Rows are points. To make a cloud, some directions were put in groups of two or more. Within a group, all points are equally far from the middle, so they leave a hole (a ring in 2 directions, a hollow ball in 3). The other directions are filled evenly. Then the cloud was stretched, turned, moved and blurred a little. How many holes are there, and how many directions does each take, smallest first?
In the rows, 128 means zero.

Cloud, 22 rows:
[[152 157 168]
 [115 177 156]
 [ 82 134 173]
 [145 148 138]
 [102 161 116]
 [148 111 165]
 [118 140 139]
 [133 152 128]
 [127 151 156]
 [117 166  96]
 [103 142 117]
 [155 105 135]
 [ 97 137 184]
 [189 150 125]
 [162 151 148]
 [126 161 129]
 [124 150  95]
 [124 134 108]
 [141 189 149]
 [113  89 113]
 [131 143 115]
 [161 166 136]]
Holes: 0

Cloud, 27 rows:
[[ 85  96 111 151]
 [128 126 152 187]
 [154 149 120 113]
 [100  90 137 146]
 [133 121 156 182]
 [170 141 142 154]
 [137 127 150 188]
 [113 131 143  84]
 [122 101 141 113]
 [103 140 117  93]
 [130 169 161 129]
 [ 74 120 112 129]
 [ 99 136 131  87]
 [ 88  91 118 149]
 [119 159 110 120]
 [ 84  93 129 150]
 [ 95 142 104 126]
 [130 112 161 167]
 [105 144 106 156]
 [129 130 119  92]
 [ 88 119 151 162]
 [130 116 160 173]
 [ 98  99 105 157]
 [118 161 120 160]
 [159 169 158 126]
 [153 130 143 183]
 [127 102 110 147]]
Holes: 2 (2, 2)

Cloud:
[[104 143 145 143]
 [ 86 157 118 104]
 [161 121 144  99]
 [ 94 150 120  88]
 [ 99 133 128 124]
 [147 145 108 148]
 [ 96 156 156 161]
 [148 156 137 184]
 [151 128 126 108]
 [127 102 144 103]
 [113 103 158 123]
 [129 143 118 164]
 [120 160 106 150]
 [127 167 125  86]
 [ 87 151 142 137]
 [151 131 138 111]
 [118 168 153 148]
 [117 119 144  80]
 [127 162 153 163]
 [164 119 141 198]
 [121 103 163 121]
 [105 116 126 127]
 [ 85 119 127 176]
 [185 126 155 116]
 [124 202 103 154]
 [177 140 138 107]
 [100 171 162 133]
 [ 96 112 132 156]]
Holes: 0

Cloud, 51 rows:
[[104 139 107 137  94 141]
 [128 160 137 118  89  69]
 [119 158 101  97 131 134]
 [184 142 160 126  97 180]
 [ 78 148 163 150 169 155]
 [ 80 154  91 109 166 133]
 [124 150 153 141 120 152]
 [168 134 149 142 131 123]
 [140 117 121 127 123 111]
 [138 127 147 150 144 141]
 [ 98 157 117 147 121  87]
 [151 186  87 125 112  95]
 [101 153 150 131 146 154]
 [121 177  95 147 137 146]
 [133 167 113  97  95 127]
 [150 158 105  86 104 104]
 [115 116 166 144 126  95]
 [130 184 130 115 118 140]
 [129 121 146 148 174 131]
 [109 146  95 142 109  84]
 [113 154 178 118 153 151]
 [ 87 150 131 104 152 114]
 [152 123 116 119 118 140]
 [158 132 104 116 104 150]
 [174 158 126 125 121 173]
 [109 144 116 107 115 132]
 [198 165 132 118  83 164]
 [109 182 110 145 117 129]
 [144  82 147 122 136 103]
 [117 174  88 108 138 120]
 [112  85 162 118 119  99]
 [192 145 132 145 103 183]
 [134 130 138  99 137 115]
 [138 160 183 124 134 152]
 [174 172 158 124  97 157]
 [150 169 109 149 139 185]
 [130 142 161 120 120  93]
 [133 120 159 145 155 139]
 [104 144 145 129 143  82]
 [151 108 140 127 138 184]
 [103 170 116 114 138 109]
 [166 108 180 146 106 117]
 [157 154 140 158 157 138]
 [ 86 166 141 145 139 157]
 [147 111 170 122 162 131]
 [150 179 117 135 131 108]
 [108 167 117 128 156 164]
 [116 152 117 135  96  95]
 [173 149 121 132 144 138]
 [171 136 113 117  74  71]
 [126 136 130 103  87 101]]
Holes: 0

Cloud (53 x 6):
[[ 93  97 134 117 112  96]
 [118  90 107 157 167 148]
 [114  91 108 138  98 136]
 [116 160 147 124 109 149]
 [135 119 180 142 115 108]
 [134  75 127 122  91 132]
 [152  85 100 113 147 104]
 [168 134 151 124  98 136]
 [152 143 149 135 146  83]
 [ 79 143 134  95 130 153]
 [130  92 122 158 165 160]
 [142 113 134 172 175 152]
 [150 140 105 136 130 112]
 [ 97 159 159 101 148 151]
 [ 88 132 121 107 101 140]
 [104 157 135 129 172 111]
 [180 132 139 137 152  94]
 [108  84 128 105 131 168]
 [147  71 110 117 137 143]
 [109 109  91 134 129 142]
 [126  81 140 140 189 121]
 [153 148 131 160 135 141]
 [ 96 132 135 101 102 109]
 [145  77 107 117 161 104]
 [134 140 163 145 196 128]
 [137 146 154 138 197 128]
 [114  93 109 158 143 154]
 [ 75 101 133 106 133 160]
 [164 134 137  96 127 154]
 [125 117 157 157 103 146]
 [148 139 168 117 137  93]
 [113 148 168 154 176 124]
 [141 142 162 126 192 124]
 [ 97  91 149 119 136 168]
 [128 141 152  80 130 158]
 [177 133 142 139 152  91]
 [145  85 133 152 188 134]
 [108 102 162 149 104 126]
 [112 153 174 108 156 151]
 [128 154 129 144 162  99]
 [112  95 136  81 103 121]
 [163 136 121 115 102 127]
 [133 148 157 136 196 127]
 [114  93 105 157 143 151]
 [153 131 177 106 113 135]
 [149 153 125 148 128 140]
 [ 67 125 129 106 125 136]
 [139 105 130 168 171 157]
 [137  81 111 112  94 129]
 [133 137 153 164 194 128]
 [129  92 131 176 154  94]
 [ 84 100 124 131 111 154]
 [107  86 140 101 113  99]]
Holes: 3 (2, 2, 2)

Cloud, 86 rows:
[[157 162 129 147 122  86 133  88]
 [138 142 129 156 120  87 165 104]
 [153  95 142 168 175  82  93 122]
 [113  69 133 146 142  70 102 104]
 [ 72 103 127 128 162  85 106 116]
 [ 91 172 147  83 134 129 103 105]
 [105 148 136 140  95 117 161 100]
 [126 162  98 118 148 121 112 148]
 [166 173 141 132 129 127 121  88]
 [116 146  82 102 138 147 144  86]
 [153 141 148 169 148 116 101 120]
 [ 99 137 128 124 141 158 124 126]
 [185 133 100 110 134 118 157 101]
 [ 94 106  66 160 136 113 127 129]
 [126 131 110 173  97 137 128  90]
 [132 162  99 151 135  91 135  91]
 [ 88 181 145 167 137 108 131 117]
 [120 177 120  95 129 163 133 110]
 [167 143 121  94 126  80 166 145]
 [156 127 134 186 126  90 156 100]
 [ 76 175 156 161 118 113 108 111]
 [121 136  83 106 143 128 121  77]
 [149 176 162 124  90 105 134 104]
 [207 117 132 121 114 104 126 142]
 [110 117 119  96 144 109 142 118]
 [126 177 170 151 132 102 130 124]
 [106 177 141 171 113 110 130  78]
 [111  96 138 127  94 124 147 157]
 [122 166 122 101 136 159 119 126]
 [ 62 125 136 146 119 142 116 121]
 [139  97 122 175 124  81 111 120]
 [ 81 120 145 135 141 131  84 118]
 [123  85 145 161 114 110 161  88]
 [124  84 128 133 107 142 111 122]
 [149 144  84 126 135  85 103 115]
 [161 107 124 167 129  67 153 115]
 [161 135 144 152 123  64 102 102]
 [115 199 162 126 113 101 118 110]
 [154  99 142 188 125  76 121 118]
 [107 108 105  89 134 138 132 141]
 [112 134 141 125 100 105  76  83]
 [182 100 101 170 154 104 142 122]
 [173 104 133 184 146 136 134 124]
 [ 74 134 105 106 145 142 113 121]
 [101 119 123 156 119 100  81  80]
 [130 164 141 117 111 103  93 137]
 [106 153 125 100  92 107 154 107]
 [101 110 158  92 107  76  90 141]
 [176 158 158 137 112 123 160 120]
 [152 154  98 107 150 112  83  79]
 [ 94 128 133 165 107 153 129  77]
 [107 120 158 131  96 109 162 100]
 [137  91 111  96 131 101 153 111]
 [130 159 154 133 153 103 149 125]
 [113 153 127  72 124 145 121 125]
 [146 128 110 144 177  78  98 105]
 [162 163 160 164 130 109 134  98]
 [104 138 155 163 120 103 116 142]
 [ 86 134 159  89 105 105  94 126]
 [176 132 129 117 136  48 102 120]
 [141 148 129  87 137 132 139 145]
 [146 132  86 135 156 121 106 147]
 [ 98 108 150 141 103 107 174 127]
 [150 144 161 139 110 105 127 147]
 [108 124 146 122  86 147 126 112]
 [112 103 149 133 138 108 165 108]
 [101 127 119 170 111 123  96  77]
 [118 128 125 178 129  80  90  91]
 [104 150 102  86 105 159 153  91]
 [110  82 151 136 118 131 117 137]
 [130  97 110  81 128 132 115 149]
 [143 143 125 130 151 129  95 136]
 [ 93  97 135 171 119 114  95 123]
 [141  96 138 136  93 135 142  92]
 [180 161  89 113 125 108 145  99]
 [113  96 144 173 139 131  99  95]
 [145  94 161 129  90 133 146 103]
 [148 116 149 173 143 142 129 101]
 [133 106 130 134  94 115 126  85]
 [ 80 126 119 118 113 113 126 138]
 [104 136 155 134 115 124 132  74]
 [126 139 128 138 152 145 133 145]
 [151 153 161 128 120  53 153 109]
 [163  77 113 158 101  93 152 119]
 [142 123 170 128 130 107 151  91]
 [ 84 136  96 114 164 136 109 122]]
Holes: 2 (2, 3)

Cloud:
[[141 172 142 140 129 120 149 170]
 [141 154 143 121 159 113 168 178]
 [136  85  92 126 164 115 148 128]
 [113 170  76 153 142 112 127 119]
 [125 118  80 176 149  98 113 125]
 [185 109 127 119 146 139 111 129]
 [107  81 143 167 153 126 124 168]
 [118 158 136 173 119 128 135 114]
 [145  68 121 116 150 128 142 145]
 [156  81 133  88 153 127 133 128]
 [ 79 115 117 129 110 116 136 131]
 [140 184 137 129 113  99 133 102]
 [156 147 155 176 144  99 127 161]
 [139  90 190 152 123 116 151 168]
 [112 137 134 176 156 147 115 104]
 [167  98 167  90 131 117 149 182]
 [110 133 107 130 142  83 146 145]
 [156  79 136 130 134 120 159 130]
 [159 136 147 114 114  91 128 114]
 [115 102  95 183 143 105 112 133]
 [180 130 116 127 134 118 126 136]
 [113  77 143 135 112 124 118  92]
 [106  99 160 136  88 124 149 140]
 [122 121 143 187 124 119 148 116]
 [154  88  90 132 140 117 136 130]
 [115  71 125 151 110 128 137 129]
 [119 177 151 159 137 134 114 161]
 [101 129  71 152 110 130 114 111]
 [120 133 133  97 103 110 113 144]
 [159 136 140  74 123 151 123 125]
 [116 133 139 185 153 114 116  72]
 [116  67 169 133 137 131 110 156]
 [142 105 168 162 174 133 151 166]
 [ 99 117  95 103 132 131 141  76]
 [161 102 141 155 125 133 105 131]
 [161 138 178  84 128 114 157 165]
 [123 148 167 147 146 152 142 187]
 [158 145  85 109 122 116 110 110]
 [113  81 183 138 171 144 126 156]
 [145 130 158 144 176 126  94 152]
 [156 116 169 137 173 156 137  83]
 [150 136 183 136 131  87 136 131]
 [136 112 136  93 123 104 126 161]
 [153 124 117 141 190 132 112  99]
 [ 92 150  81 157 121 105 131 142]
 [121  81 185 121 108 146 115 135]
 [144  85 187 137 142 139 165 149]
 [110 130 125 158 159 159 130 143]
 [111 192 124 165 128  99 109 131]
 [154 138 100 111 128 115  97 124]
 [136 101 192 126 152 147 158 103]
 [154 104 108 121 158 131 121 184]
 [144 107 224 135 140 151 122 146]
 [152 133 154 175 152 120 122 108]
 [156 148 160  83 118 136 133 130]
 [150 181 125 144 146 110 139 148]
 [147 127 169 131 134  83 165 138]
 [138 143  85 110 121 140 106 115]
 [147  82 166 119 146 161 176 129]
 [119 129 107 134 105 146  96 116]
 [152 122 206 159 161 156 108 155]
 [167 135  98  91 148 149 106 145]
 [128  56 148 130 143 151 129 167]
 [137 120 169 152 120 140 116  98]
 [125  99 135 165 156 150  82 133]
 [121 184 100 165 137  91 135 138]
 [ 93 162 138 133 130 101 126 125]
 [156 137 113 116 110 113 135 173]
 [122 102 143 166 143 130  73 138]
 [113  93 105 141 141  88 138 116]
 [172 110 144 151 148 141 132 115]
 [ 92 135 113 136 149 129 141  58]]
Holes: 3 (2, 2, 2)

Cloud, 98 rows:
[[112 139 166 123 156 106 128 142 131]
 [145 123 153 164 133 147 126 149 162]
 [149 101 141 171 127 125 164 172 167]
 [139  99 137 154 113 144 194 132 151]
 [136  91 126 160 111 121 102 173 158]
 [164  95 141 169 105 102 143 132 161]
 [155 109 120 135 103 142 179 125 130]
 [ 97 142  82 147 155  99 167 126 129]
 [132 141 118 131 162  82 112 106 182]
 [100 118 146 130 122 158 136 145 170]
 [128 122 147 152 106 100  69 139 165]
 [160  98 145 158 128 114 106 157 159]
 [155 122 110 118  65 110 132 131 152]
 [103 172  94 127 137  72 122 156 165]
 [115 161 123 136 104  98 100 179 137]
 [141 134 136 107 136 147 177 124 145]
 [145 124 105 145 170  97 127 127 184]
 [ 95 132 113 129  87 109 162 148 126]
 [130  85 120 152 106 119  83 121 123]
 [111 109  59 116 132  82 148 172 131]
 [122 134 100 164 125 121  71 128 129]
 [144 153 103 132 180  90  99 147 126]
 [151 123  96 124 135 140 158 133  84]
 [172  87 124 143 133 128  93  98 109]
 [154 129  70 140 168  62 109 129 127]
 [147 178  86 103 137  82 118 136 150]
 [169 137  73 117 154 104 138 162 139]
 [ 80 111 130 130 122 129 172 185 141]
 [144 165 141 102 137 161 136 121 113]
 [139 108 152 116  77 151 104 128 137]
 [159 133 176 136 124 110  97  90 144]
 [136  84 113 121 114 114 102 167 156]
 [105 111 135 136 105 169 131 118 147]
 [123  99 109 124 194  92 143 135 110]
 [148 120 117 164 170  98 120 135 160]
 [118 136 103 135 111 162 131 102 155]
 [102  89 108 172 127  82 105 163 141]
 [130 119 148 133 131 103  65 121 140]
 [ 96 140  66 145 181  95 148 121 139]
 [134 115 142 149 103 143 158  77 148]
 [123 132 149 170 115 133 163  81 132]
 [158 129 123 156 143  97  82 127 120]
 [121 140 147 128 116  92 116  85 170]
 [103 135 107 111 155 101  76 113 134]
 [150 121 121 104 113  92 117 135 196]
 [102  90 148 188 125 149 150 167 155]
 [108 169  97 141 100 107 160 158 149]
 [109 103 134 179 125  82 105 172 143]
 [116  96 115 140 131  73  79 143 156]
 [148  95 119 149  98 134  98 161 140]
 [103 122 160 147  87 148 113  91 146]
 [126  95 158 125  87 135 131 164 146]
 [142 102 119 180 139 115 138 119 109]
 [141 155 152 178 126 137 120 103 128]
 [111 166 143 127 142  87 147 111 162]
 [117 182  84 121 114 110 131 145 145]
 [107 108 124 143 125 147  96  93 108]
 [109 149  96 158  76  99 129 135 114]
 [105  98 141 177 133 104 142 156 109]
 [132 132  76 111 107 106  84 145  92]
 [146 143 117 122 166  72 116 173 139]
 [106 132 142 113 100 152 139 146 114]
 [131 136 150 143 180  85 113 139 164]
 [111 110  77 133 203 125 165 165  94]
 [105 139 105 147 118 135 141 193 132]
 [146 140 124  88 161 111 104 150 120]
 [125 161  70 120 109 101  99 164 129]
 [129  93 126 105 142 153 109 138 140]
 [119 151 154 112 136 113  98 135 119]
 [162 153 112  86 132 107 128 132 173]
 [147 153 119  99 139 108 133  95 108]
 [157 143 151 149 143 117  93 107 150]
 [109 158 121 113 122  83  99 181 158]
 [113 158  60 142 154  95 146 134 127]
 [ 96 117  95 106 162 135 135 158 103]
 [110 170 129 146 123 117  80 132 130]
 [137 138 101 106 161  95  61 139 108]
 [128  91 147 147 144 143 200 152 157]
 [128 109 112 112 166  87 118 112 190]
 [138  85  88 156 114 139  91 138 123]
 [113 140  78 131 128 118 118 189 133]
 [ 76  92 126 165 138 113 137 138 134]
 [143 117 148 141 157 133 106 155 174]
 [144 123 155 144 111 106  64 117 126]
 [132 151 133 109 175  93 107 157 136]
 [ 85  97 111 139 167 116 114 127 125]
 [108 141  95 114  93 125 126 115  97]
 [108 116 132 104 130  97 125 182 139]
 [106 125 110  99 156 136 126 152 105]
 [126 118 151 129 168  92 133 123 131]
 [131  83 116 154 117 137  89 110 104]
 [122 164 145 150 108 107  73 138 130]
 [152 122 114 103  94 114 156 124 143]
 [114  98 145 120  96 108 156 144 189]
 [150 121 139 124 121 106 120 193 149]
 [ 97 103 107 153 113 106 122 109 125]
 [116 122  72 112 110 150 126 137  88]
 [139 116  60 129 159 114 180 159 120]]
Holes: 3 (2, 2, 3)
